Each point is reached from the start by the listed moves, each made once or not at all, plus a little noise. Is the number of moves made odd or even? Then give how often each move was made.

Moves:
(1): [ 60  -4  27 -23]
(2): [-12  40 -10 -50]
(3): [39 50 30 36]
Start: [  9 -14  27 -16]
Points:
[ 55  23  44 -90] => even (1, 1, 0)
[ -5  27  16 -63] => odd (0, 1, 0)
[47 36 57 21] => odd (0, 0, 1)
[ 68 -19  56 -40] => odd (1, 0, 0)

Moves:
(1): [ 23 -21 -17   5   0   0  20   6  12  20   6  16  -3   8]
(2): [  5  19 -13  -9  -6  18 -11   1  -6 -11  -3  11  13   0]
(3): [  3  19  20  -3 -16  10 -14  10  14  -2 -16  12 -21  -5]
(4): [  0 -27  11   6 -22 -14   4   6  -5 -14  -4  13   9  12]
(5): [ -2  17  21   4   9  12 -12   3  13 -14   1  19   6  10]
(6): [ -7  -3 -22  22   2  21   7  -6  19 -20 -12  -1  -3  -3]
(7): [ -2   9  -1  11  -3   6  17  -5  -6   2  -6  12   6 -10]
(8): [-14 -12  -6   8  -4  -8   5  14   2  16   9   3  -5   5]
(9): [  1  11 -16  10  -9  -3  17   0  17 -10   1 -11  10   0]
(10): [ 13  11  19  28 -11   4 -29  -1  20  30  -2  -1 -10  -7]
(11): [ -1   3  16   6  -8  13  -1   2  -5  -3   0 -10  -7  11]
Start: [ 14 -14   8   2  -5  -7 -23  17  15  -8   6  22  -6   9]
Points:
[ 20  38  25  43 -60  27 -56  46  56  15  -4  23 -26  16] => even (0, 1, 1, 0, 0, 0, 0, 1, 1, 1, 1)
[ 27  -1 -15  91 -22  26   3  28  89  17   6  58  -6   8] => odd (1, 0, 0, 0, 1, 1, 1, 1, 1, 1, 0)
[ 29 -20  20  46 -49 -20 -29  21  47  -2   4  22   2  14] => odd (0, 0, 0, 1, 0, 0, 0, 0, 1, 1, 0)
[ 13  12 -44  24 -18  30  -8  13  43 -48  -5  22  14   7] => odd (0, 1, 0, 0, 0, 1, 0, 0, 1, 0, 0)
[ 24  40  -1  56 -18  46 -47  15  78 -28 -11  37  11   7] => odd (0, 1, 0, 0, 1, 1, 0, 0, 1, 1, 0)
[ 31  -8  35  95 -64  36  -9  45  95   0 -14  74 -23  29] => even (1, 0, 1, 1, 1, 1, 1, 1, 1, 1, 1)

Moves:
(1): [ -8 -18 -15  -8   7  -8 -14   0   1 -10   0 -12  12 -10 -11  -6  -3   8
   7   5  -1  -6]
(2): [ 12  12   0  14   1   0   1  16   7   1   2  -3   4  -2   1 -11  -1  -2
  -6   4   0   4]
(3): [ -7  -9  11  13   8  -4  -3   4 -11 -11   2   0  -1  -3  -1  -2   4   5
   6   0  -6   7]
(4): [-3 -6 -6  7 -2 -3  4 -3  0  5 -5  4 11 -4  0  1  0 -3 -4  5 -3  0]
(5): [  0 -13  -5 -10   4  -6   4  13  -1   3  -7   6  -1   1   0  -2  10  -7
 -12  -5  -6  -5]
(6): [  3  -2   2  -1   1   7 -11  -6  -2  -4  -3  -5  -3   5   2  -4  -8  -4
  -7   0  13  -6]
(7): [ 3 -8  5 -2  4  4 13 -9  2  6 12  2  0  5  2 -5 17 -1 -4 -3 -1 -2]
(8): [  1   5   4   1 -10   0 -10   3   0   3  23  -1   9   4  12   1   7  -5
  -3 -10 -12   3]
(9): [ -6   3   5  -2   4  -5 -13   1   5  12 -11 -12  12   1   6   3   4   6
   8   4 -12   4]
(10): [ 17  15   2  -4  -8   7 -20   6 -11  16 -20  -4  -4  -7  -7   1   2   5
  10  -1   5  16]
(11): [-13  -8  -3   5  10   4 -14   0   3  -3  20   0  -2 -13  -1  10  -8  -7
  12  11  -2  15]
(12): [ -2   4   8   6  -2  13  -6   5  -3   9  -6  -1   1  -2 -15   3  -3  10
   7   1 -17 -10]
(13): [ 6  7  3  2  6  2 -1  0 -5 -1  7  9  5  0  2  7 -6  9  1  6 -8 -6]
(14): [ 0 -4  0  3 -2 -5  1  7  8 15  3  4  2  7 -1  5 -2  7  3 -4  4  8]
(15): [  5 -10  -9  -4   2   9  -9   5  -3 -11 -13  11  -6   7   8 -16   3  -1
   5   5  -2  10]
(16): [  6   3   0  -3  10 -11  -7  -6   5 -11  -2  -8  -9  12  -1  11   2   2
   0  -2 -20   2]
(17): [-13   1  -7 -15   4   7 -21 -14   4   2   3  12   5  10  -3  -6   5  12
  -2  -6  11   7]
(18): [-7 -7  2 -3 -4  9  0 -4 -7  8 -4 -3 -5 -4 -1 -2  3 11 -5  2  3  1]
(19): [ -5   0 -13   3   3   5   3   4  -4  -2  -8   1  -3  -2   4   6  -2   4
   6  -1   7  -4]
(20): [ 0  9  9  4 -9  2 -5  7  0  2 -7 -7  2  8 -7  4  3 -5  2 11  2  6]
Start: [  1   2  -4  12  -3 -12   1   3   2  -6  -6  -4  16  -4  -5   0 -11   1
  -5  -9  -5  10]
Points:
[  1 -12  -1  20  20  15 -52  29  -3  17  -2  20  41  30  11 -20  16  32
   0 -18 -36  21] => odd (0, 1, 1, 0, 1, 1, 1, 1, 1, 0, 0, 1, 1, 1, 1, 0, 1, 0, 1, 0)
[ -4  -3 -11  15   9  -4 -73  16   4  21  -3 -21  48   7   0 -17  11  36
  15 -21   0  40] => odd (1, 1, 1, 0, 0, 1, 1, 1, 1, 1, 0, 0, 0, 1, 0, 0, 1, 0, 1, 0)
[ -8 -33  -9   1   7 -34 -32  18  21  -1  36 -19  31   8 -13  19  15  -6
   1  -6 -42  31] => even (1, 0, 0, 0, 1, 0, 1, 1, 0, 0, 1, 0, 0, 1, 0, 1, 0, 0, 0, 1)
[-15 -22 -13  22  13 -16 -35  30   7  -3 -15 -27  29 -19 -40   9  -8   8
  -4  24 -51  15] => odd (1, 1, 0, 1, 1, 0, 0, 0, 0, 0, 1, 1, 0, 0, 0, 1, 0, 1, 0, 1)
[-10 -28 -20   1  26  -6 -95  17 -17 -12  -5  14  38  -9 -23   3   3  29
  23   2 -66  44] => even (1, 0, 1, 1, 1, 0, 0, 1, 0, 1, 1, 1, 1, 0, 1, 1, 1, 0, 0, 0)

Moves:
(1): [ -2  -4  -4 -32  17 -10 -17   5  19   1  34   0  -4  -9   7  -8 -15  -1
   1   0   3   0  -5  12 -24 -10  24]
(2): [-22   7   3 -11  13  -7  -9   1  11   5   5  -6   5   1  -3 -12  22 -10
  23 -16   8  -5  -7  17   6 -21  21]
(3): [  1 -35 -18   0 -18  -2 -17 -12  33   5 -14   3  16  -9  24   4  18 -19
  21 -10  10  21  -1  17   9   5   3]
(4): [ 14 -19  -7  36  26   6  11 -10   4  28  -7  -8 -13  19   7  25 -11 -23
  -2  -9   3  -3  -1  18   4  11  19]
(5): [  1   6  11  -8 -15   6  18   7  -7   5   8 -13 -11  -3 -17  -4  -4  14
   2  -4  11  11   1   7  20  -5   7]
(6): [ 13  22  -6  -3   8   0   8   1  -6 -14   9   1  10   2  -7  13   8  -7
  -6 -10  -9   2 -13   3  -1   0 -16]
(7): [-19 -35   1  27  -7 -11  15  21   9   2  -7 -16  -1  23   5  -2  12   5
  -6  -2   7   4 -11 -22 -18   1  -5]
(8): [ 23  -2   8   0  14 -12   6   0  -4   8   5 -12   5  -2  11 -18  21   8
 -14  11  -1   7 -14   1   1   8 -22]
(9): [ -6  14 -10  -9  12  -3   0  -5  -5  -6  15  15  -3 -29   0 -18   4  -1
 -24   0 -10  31  33  11 -16   3 -12]
(10): [ 21 -10 -12   6 -11  -1  -9  -3   0 -15 -16   1   0  27  -9  12  -3  -8
   0   7   3  13  -8  12   4   5   1]
(11): [  4  -7  -9  12 -18   0  19  20 -12  11  -7  -3  -2  12  25  -4 -18  -2
  30   4 -26  17  14  15 -11  -9   1]
(12): [  7   6   5  10  -2   3   6  -1 -11  11  -8  21  -1   7   4   2   3   3
  21  -6  -6   5 -20  -4 -12  -2   2]
(13): [ -2  -2   8 -18   4  -8 -16  12  -7  10  -6  21   5 -16 -10  15  12 -15
  21  11 -18  21   5  10   2  -2 -25]
(14): [  4   2  -8  12  -6  13  10  11   9 -15  15  -1   1 -18   3  -5  -1  -9
 -11  19   7  -5  18  -8 -14   4   6]
(15): [  3  -5  -6  -2  16   7 -12 -13 -22 -20 -13  14  -5   2  -3   4 -15   2
  17  -3  -8   5 -17  -2 -15  20 -10]
(16): [ -3 -13  -4   0  11   8  -3  -5 -11   6   4  -4 -23   9  10   8   6  -4
 -16   4  13  11   2  -2  -2 -25  -9]
(17): [ 11  11  10  19   3   0 -17   2 -28  -7  11  -8   5   8 -14  16  -8   1
  18 -14 -15 -17 -17 -10 -11   9   1]
(18): [ -6 -15 -10  18  13  11 -12 -14   3 -10 -10  -1 -13   2  13   5   1   1
   5   5 -12  12  -3  -9  17  24  16]
(19): [  0  -1  -5  17  28   1  -5  -3  10  -8  24  12  23  -7 -16  -4  24  16
 -18 -16   2   0  12 -13   4 -30  -9]
(20): [ 15  15   7  -9   9  -4  -9 -17  24  -6 -12  -4 -15  -8 -14   9   0  -9
  13   2   2   7  -1   4   0  -8 -16]
(21): [ -9  -5   8  12  -3   7   3   0  -2  10  16   3 -11   7  -6 -17   7  -5
  -1   4  -5 -13  -1   5   5  23  -8]
(22): [-34   6  15 -11 -15  15   6 -13   6   5   5 -10  14  -5 -16  -1 -17   5
  -7  16  12  -1   0 -17  -3 -19   8]
(23): [ 12  -7  17 -38 -13  10  -8  17  -9  21 -24  -7  -2  25  -7  -2  -5 -24
  -9   2  19  13  25   4  -6  19  -4]
(24): [ -1  10   4 -12   3  -4 -17  26   7 -15  10  -6   4   7  -5  -7 -11  -3
 -23  -6  30  11  -3  11  14  -3   3]
Start: [ 20 -27  -6   3 -23  15  17 -19 -10   6  -9  -9 -28 -25  -7  14  -1  16
 -11  16  13 -14   0 -29   2  11   4]
Points:
[ 28 -77 -71  72  21  30 -10 -11  52 -16   3  -1 -10 -18  32   9  23 -40
 -14  -6  26  75  52  44  20   0  53] => even (0, 1, 1, 1, 0, 0, 0, 0, 1, 1, 1, 0, 0, 1, 0, 0, 0, 1, 1, 0, 0, 0, 0, 1)
[-28 -72 -16  29 -56  51  21 -10  32 -31  -4 -27 -55 -43   3 -21 -25  -3
   6  39  33  83  27 -14 -10  48  -2] => even (0, 0, 1, 0, 1, 0, 1, 0, 1, 0, 1, 0, 0, 1, 1, 0, 0, 1, 0, 1, 1, 1, 0, 1)
[ 65 -40  16  95  47  29  18  40   0  27   6 -42 -38  50 -12  13  41 -36
  12 -18  15  24 -22 -22 -20  40  -9] => odd (0, 1, 0, 1, 0, 1, 1, 1, 0, 0, 1, 1, 0, 1, 0, 0, 1, 1, 1, 1, 1, 0, 1, 1)

Moves:
(1): [  0   0  -5  17  33   0   0 -17  10  21  14  28  20  -6 -16 -20   1   1
  -9  10 -16   6   0 -23   6]
(2): [ 19  13   7  -3   5   8  -6   5  16 -12  -1   0  -4   4  14  13 -25   0
   2  14   2  -7   2  -1   2]
(3): [  2   7  -6  18  -7   5  15   3 -23  -6   6  -6   1  -1  -8 -19   2   0
   3  10   9   0  -7  29  -9]
(4): [  8  -3 -13  -6 -14  -4   3  12   5  -1  -8  17  19   5   6  -4   2 -21
 -17  -1  17   2   4   5  14]
(5): [  5   6   6   7  -3   6  -4  30   6  -6  -9  -1   8  -7  15 -12   4  -1
   5  -9   5  15  12  -7   9]
(6): [ -4   4  -4   0   4   5   1   7   8 -11   6  -6   7   3 -18  -2   3   7
   9  -9  17 -14   8  -7   6]
(7): [  7 -24  -5   9   0   5   2  -4   7   8 -24  -9 -27   2   3   3 -10  -5
   9  16  -3  -4  14 -10  -6]
(8): [  1   5 -14  -1  -8   5  -6   4   1 -12  10   4   9  -8  -1  13   9   5
  -3  -4   6   5   1   4   1]
(9): [  7  -6 -10   5  -8 -15   4 -10  14   2   7   1  25  22  -4   4   2  -7
  15   3 -10   2  13   4  10]
(10): [ -1  16  11  21  17  10  -1  21  -2   9   8  34   2  -6 -14   3  -5   3
  35  13  25 -10  13  15 -15]
(11): [ -5 -12  -2   1  -2   8  16 -11   9 -11 -10  -2  13 -16  -4   3   5 -13
   4  -9  -2 -12  21   5  24]
(12): [ -9   7  -9  -4  -4   8   3 -11 -17   4  -5  24  -5  -3   4  -7  -9  23
  12  -7   5   1  -9  -2   1]
(13): [ -6   2  -3  18 -12  -6   3   9 -13   2 -20   1   6  -8  13  -8   0  -9
  12  -9  -6  -5 -13  -7   0]
(14): [  4  -5  -3  -6  -2 -11  29   0  -7   4  15   1   4   5   0   7  -1   3
  -4   7  -3   9 -16   9 -13]
(15): [ 12  -6  -4   0 -18   8   2   5  12  -2   1   2  -8   3   2  -7  -4 -13
   5   1  -8 -17   0   7   8]
(16): [  2 -24  23  -5  -2   8  14   0 -17 -18  -1   6   0  10  -4  -2  -2   7
 -10   0 -12  -8  -6   7 -19]
(17): [ -5  -6  13   0 -13   5   9  -6   1 -11  -1  -5  -2   7 -15  -1   0  -6
  17  10   1  -6  -4   3   8]
(18): [  2  -7  17  30 -12 -20  -7   3  13  12 -11   6   2   6   8   2  -6  15
 -19  16 -13 -13   4  13  13]
(19): [  7  -4   3  -2   7  -2   0  -3 -11  -1   5   0 -10   2   6   8   8  -4
  -3  -4   4  -1  -3 -10   4]
(20): [ -4  -7  -6  -8   2  10  -4   4  -1  -5   6 -10   6   1   5  -1   7   4
   3   8  -3  -5   1  -1   9]
(21): [ 12   2   5  -5 -15 -10   7  -7  -6   8  -4   6   6 -12  -4  -7   0   3
  -3   0  13  -6   4   4  -7]
(22): [  1  -4   1   5   4  16  -3  -4  -2   4 -12   1   0   0   3   4  11   4
   6  -7   8   3 -10  -2  -5]
(23): [ -5  11   8  11 -10  28   3   9   0   8 -10   2  -3  13  -6  -1  10  -5
  -6  -2   4 -19  24 -22   7]
(24): [-10   1  -9   7  10  -2   9 -11   1   1 -12   6  -9   5  -7 -14  27   5
   3   8  -8  -6   1 -19  -7]
Start: [ -1  -4  10  11   7   2 -13  11  14  17  15   9   6 -17   3  -7  -5 -15
   1 -15  -4 -10   1  -7  12]
Points:
[ 47 -51  27  31 -37  11  48  28  12 -23  16  24  30   2  27  -8 -19 -36
 -34  28 -11 -62   2  56  43] => even (0, 1, 1, 1, 0, 0, 0, 0, 0, 0, 1, 0, 0, 1, 1, 1, 0, 1, 1, 1, 0, 0, 0, 0)
[ -2  18  52  83 -38  36   0  76 -13  12 -22  86  39 -27  -4 -28  -2  34
  33 -24  41 -63  39 -10   8] => even (0, 0, 0, 0, 1, 1, 0, 1, 0, 1, 0, 1, 1, 0, 0, 1, 0, 1, 0, 0, 1, 0, 1, 0)
[ 33 -23  11  30 -49  38  31  40  -2  -2 -21  33  34   3  38  -6 -19   3
  32   4  -3 -31  27 -30   5] => even (0, 1, 0, 0, 1, 0, 1, 1, 1, 0, 0, 1, 1, 1, 0, 1, 0, 0, 0, 1, 1, 0, 1, 0)
[ 21 -17  34  90 -12  49  26  28  41  -8  24  85  95  12 -37 -17  -4 -31
  18  56   6 -75  68  29  62] => odd (1, 1, 1, 1, 0, 0, 0, 1, 1, 1, 1, 0, 0, 0, 0, 1, 1, 1, 0, 1, 0, 0, 1, 0)
[ -8 -43  10  68  30  80  42   8 -28  28  -8  90  22 -31  -9  -6  21  -2
  48  -1   5 -49  19 -44   5] => odd (1, 0, 0, 0, 0, 0, 1, 1, 0, 1, 1, 1, 1, 1, 0, 1, 0, 0, 1, 1, 0, 1, 1, 0)

Moves:
(1): [  1   8  15  -1  -8   0   0  -2   7  -4 -12  -9 -10  -5  -4  -6 -12  -1
  11  -4  -3 -21   6   0  -2  -7]
(2): [  8  -2 -12   1  -7  -3  18  -1  22  23  -1   2  -2  -7  -7  -7  16   0
   0  -4  -5   1  -3   8  14  -6]
(3): [  8  10   6 -11 -14  -4  -5   5  -9   1  -5  -5  -9  11   3  -1   9  -6
   5  10   9   5  13  10  10  -7]
(4): [  6  -7  -1  11   5   0   9  15  -4 -11   6   0  -8   7  13   4   3  -7
  17  -5   3   4  15  -3   6 -14]
(5): [ 12   1  -2 -12   6  -6   6  17  -3   0  -2  10  -7  18   6  10  18 -15
  -3  -6   8  -6   5  12  -1  -5]
(6): [ -6   1  -7  -8  12  -4  12   3   9  15   3   5  13  15  -7  -7  15   3
   1 -10  -6  14   2 -31  -8   7]
(7): [-10  -1  -4 -14 -10   0  -6 -10 -10  -7 -15   4   6 -11   2   5   8   7
  -1 -11  12   6 -15   6   7  -3]
(8): [ -2   8 -13  11   4  -7  -8   4   0   0  -3 -13   0  11  -3 -11   1   6
  -7  20 -11   2  -3   2   2 -15]
(9): [ 13  -4   9  17  -1  -3  14   0 -20 -19  15 -10  -5  -1   9  -4  12   6
 -12   1  16   2   4  17  12  -3]
(10): [  4   4  -5  -7   8   9   3   0  -5  -8  -3   1  -8  -3 -11  -9  11   2
   8   3  14   8 -11   8  18  12]
(11): [-4 13 10  3  7  5  3 -2 -2 27  6 -2 10  7 23 -1  1  5  8  2 -7 -1 14 -2
  2  2]
(12): [  0   6   1   6   6  -3  -9  -6  -2  -5  13  -4  -4   4  10   5  16  -2
   1   8   4   4  -2 -10  12   2]
(13): [ -1  12   2  -6   0  -5   2   4  -4  -7   2   7 -16   3 -12   2  -1   5
   0   4  -1   5   0   4   5  -7]
(14): [  5  -1   1   8   2  16   6  -2  10 -13   5   5   3   8   2  -5  -1   2
 -13  -8   6   4  -4 -14  -1 -10]
(15): [ -6  -2 -11  -3 -18   2   9   8   4   0  11  11  -5   4 -17  -9   0   0
   1 -13 -12   2  -3   7   5   6]
(16): [ -6  -1  10   4   0  -4   2   1 -10   8  -1   8   8   1   8   1   5   3
  -1   1   9  -3  -8  -3 -12   3]
(17): [  6  -6   2  -1   5  -4 -21   4  -3  -6 -18  10  10   2 -15 -12   2   4
 -20   0  -1  -9   0  -5  -4   4]
(18): [  5  -2   6   6   3 -11  -1  15   0   8  19  15  11   6  -8 -14 -16   3
  -7 -11  10  10 -12  12   2   0]
(19): [ -3  19  -5   6   4   1   6  -6   1   8   4   4   4 -10   7   2   4  -3
  -5 -10   4   9  -5   0 -10  11]
(20): [ 10 -11  -8  12   1  -8  -6  11  -6   4   1  10   8   0  -3  15  -4  10
  -2 -18  18 -25  -8 -16   2  -7]
(21): [ -5  -4   6  -3 -13  -1  11   7  10  -2  -9  14   8   2   2  12  -3  -1
  -2   1   2 -12   2  -9   1  11]
(22): [  4   1   4 -10  13   3  -4   7 -15  -5   6  -8  17 -15   2  -5   4   6
  -1   9  -4  15  -7   6  -8   1]
(23): [ -4   2   3  -1   2   7  -1  -3  -5   1   3   1   6   1  -6   3 -10 -13
  -9  -3  -2  10  -5   1   8  -2]
(24): [  3  10  -3 -10  -3   2  -1 -13  -8 -10  -4  11   2  -3   5  10  -3  -8
  12   1   0  -3   2  -4  -1   3]
Start: [ 10  -6 -13 -15   0   4   7   5   0  -5 -11  -9   3   3 -14  -1  -5  11
 -13  -3  -6   6 -23   7   6  -7]
Points:
[ 31  14 -18 -34  15 -18 -14  61 -35 -50  -7  14 -11  22 -52 -40  30  19
 -15  -8  13  25 -50  45  49 -33] => even (1, 0, 0, 1, 1, 0, 1, 1, 0, 1, 0, 1, 1, 0, 1, 0, 1, 1, 0, 0, 0, 1, 0, 0)
[ 42  39 -24 -45  -9 -32  40  73   7   5 -14  46  12  40 -50 -33  32  -2
 -11 -21 -14  23 -12  15  18 -26] => odd (1, 1, 1, 1, 1, 1, 0, 1, 0, 0, 0, 0, 1, 0, 1, 0, 1, 1, 1, 0, 1, 1, 0, 1)
[ 46  -6  -2  16  18  -6  27  40   4  18  37  18  50  18 -29 -50  28  48
 -45 -49   9   3 -36 -20  34 -19] => even (1, 1, 0, 0, 0, 1, 0, 0, 1, 0, 1, 1, 0, 1, 1, 0, 1, 1, 0, 1, 0, 1, 0, 0)
[ 36  17 -24 -11  38 -18  35  34 -16   3  -8  12  38  17 -13 -26  95  19
 -53   9  22  31 -49   0  23  13] => even (0, 1, 0, 0, 1, 1, 0, 1, 1, 1, 0, 1, 0, 0, 0, 1, 1, 0, 1, 0, 1, 1, 0, 0)
[ 38  13  13 -23   2   0  28  40 -36   7  23  49  42  70 -11 -29  26  -3
 -51 -38  22  33 -16   7  20 -10] => even (0, 0, 1, 0, 1, 1, 0, 0, 1, 0, 1, 0, 0, 1, 1, 1, 1, 1, 0, 0, 0, 0, 1, 1)
[ 46  -6  10 -20 -16   2  58  60 -39 -40   6  36  24  43  -2  18  27  -8
  -8 -45  37  -8 -10 -20  18 -32] => even (1, 0, 1, 1, 1, 1, 0, 0, 1, 0, 0, 0, 0, 1, 1, 1, 0, 0, 0, 1, 1, 1, 1, 1)
[ 16   8 -24  13  21 -13  -7  28  -7  22  22  47  61  57 -19 -28  11  38
 -39 -31   3   2 -45 -57   7 -14] => odd (0, 0, 0, 0, 0, 1, 0, 1, 0, 0, 1, 1, 0, 1, 1, 1, 1, 1, 0, 1, 0, 0, 0, 1)
[ 63   1 -19 -13  -1 -17  45  65 -51 -25  30  14 -28  24 -12   2  84  14
   1 -12  52  18 -27  46  68 -33] => even (0, 1, 1, 1, 1, 0, 0, 0, 1, 1, 0, 1, 1, 0, 1, 1, 0, 0, 0, 1, 0, 1, 0, 0)
